Each row of a before or after table is a point. One or more steps were done to the points. Then noise was added and the rows were shuffled. The steps act on how far a point lies along the listed directions, d1 being the first. What was done? A step turns or swaps two directions, mirrors them in a line or flattens them onto one, adds a multiple of one to another, or multiplies one. Angles are multiples of 10 degrees, from the lower direction toward the higher: turns from -170 to 170, lines from 10 to 170 but not 90. Use the fewest steps. Two steps may share a direction if one is a turn and the other turns, adds or multiplies; they go together, in the order done. Otherwise the lowest direction goes first.

Directions:
(1): [1.63 1.57]
(2): [-1.57  1.63]
Before:
[[ 0.14  0.82]
 [ 0.13 -0.77]
 [-0.35 -0.05]
 [-0.42 -0.15]
 [ 0.58 -0.25]
 [-0.22  0.13]
 [ 0.20  0.64]
 [ 0.15 -0.13]]
After:
[[-0.06 -0.12]
 [-0.03  0.02]
 [ 0.32  0.86]
 [ 0.24  0.65]
 [-0.08 -0.05]
 [-0.22 -0.69]
 [-0.04 -0.05]
 [-0.08 -0.23]]
Steps: flatten d1 and d2 onto the line at 30 degrees

Directions:
(1): [-1.30  2.24 -1.01]
(2): [ 2.45  1.08 -0.75]
Before (12 x 3):
[[ 0.17 -0.50  0.00]
 [ 0.21 -0.10 -0.18]
 [ 0.70 -0.80  0.33]
 [ 0.71  0.26 -0.29]
 [ 0.21 -0.81  0.21]
 [ 0.26  0.59 -0.19]
 [-0.32 -0.26  0.12]
 [-0.07 -1.33  0.42]
 [ 0.35  0.01 -0.21]
 [ 0.88  0.02 -0.09]
 [-0.09  0.42 -0.52]
 [ 0.86 -0.09  0.02]]
After (12 x 3):
[[-0.20 -0.22  0.06]
 [ 1.66 -0.40  0.05]
 [ 0.75  0.26 -0.29]
 [ 0.99 -0.86  0.10]
 [ 1.25  0.09 -0.10]
 [ 0.94 -0.48  0.00]
 [ 0.41  0.04 -0.22]
 [-0.12  0.40 -0.06]
 [-0.58  0.19 -0.37]
 [ 1.18  0.16 -0.20]
 [ 0.60 -0.32 -0.13]
 [ 0.30 -0.07 -0.20]]
Steps: add -1 times d1 to d2

Directions:
(1): [-2.35  2.29  0.86 -0.09 -1.83 -0.77]
(2): [-1.36 -0.61 -2.26  1.52 -1.07  2.15]
(3): [-2.07 -0.75  1.34  1.80  2.35 -0.22]
Before (13 x 6):
[[ 0.12  0.50 -0.18 -0.14 -1.10 -0.08]
 [-0.01 -0.43 -0.20  0.51  0.84  0.29]
 [-0.61  0.50  0.64 -0.01 -0.30 -0.80]
 [ 0.30  0.02 -1.13 -0.18 -0.94  0.22]
 [-0.67  0.46  0.21 -0.16 -0.51  0.05]
 [ 0.26 -0.40 -0.36 -0.09 -0.26  0.17]
 [ 0.49 -0.02 -0.34 -0.11  0.17 -0.09]
 [-0.54  0.08  0.57  0.30  0.16  0.02]
 [ 0.34  0.13  0.34 -0.64 -0.33 -0.24]
 [ 0.31  0.03  0.64 -0.06  0.64 -0.46]
 [-0.25 -0.60 -0.28  0.85  0.25 -0.05]
 [-0.01  0.47  0.07 -0.39 -0.37 -0.07]
 [ 0.16  0.83  0.04 -0.13 -0.82  0.05]]
After (13 x 6):
[[-0.15  0.15 -0.58  0.29 -0.97 -0.01]
 [ 0.09 -0.31  0.72 -0.21  0.58 -0.30]
 [ 0.49 -0.58 -0.25 -0.14  0.31  0.49]
 [ 0.16 -0.27  0.18 -0.09  0.63  0.08]
 [ 0.43 -0.37  0.17  0.56  0.76  0.28]
 [-0.93 -0.57 -0.52  1.01  0.48  0.24]
 [-0.38  0.36  0.08  0.15  0.24 -0.30]
 [-0.28  0.77 -0.35 -0.15 -0.69  0.15]
 [ 0.50  0.54  0.66 -0.55 -0.03 -0.65]
 [-0.60 -0.17  0.03  0.34 -0.11  0.00]
 [ 0.63 -0.05 -0.09 -0.36 -0.36  0.26]
 [ 1.14 -0.53  0.01 -0.35  0.22 -0.45]
 [ 0.18 -0.76  0.02  0.72  0.67  0.18]]
Steps: turn d1 and d3 by -170 degrees; multiply d2 by 1.3
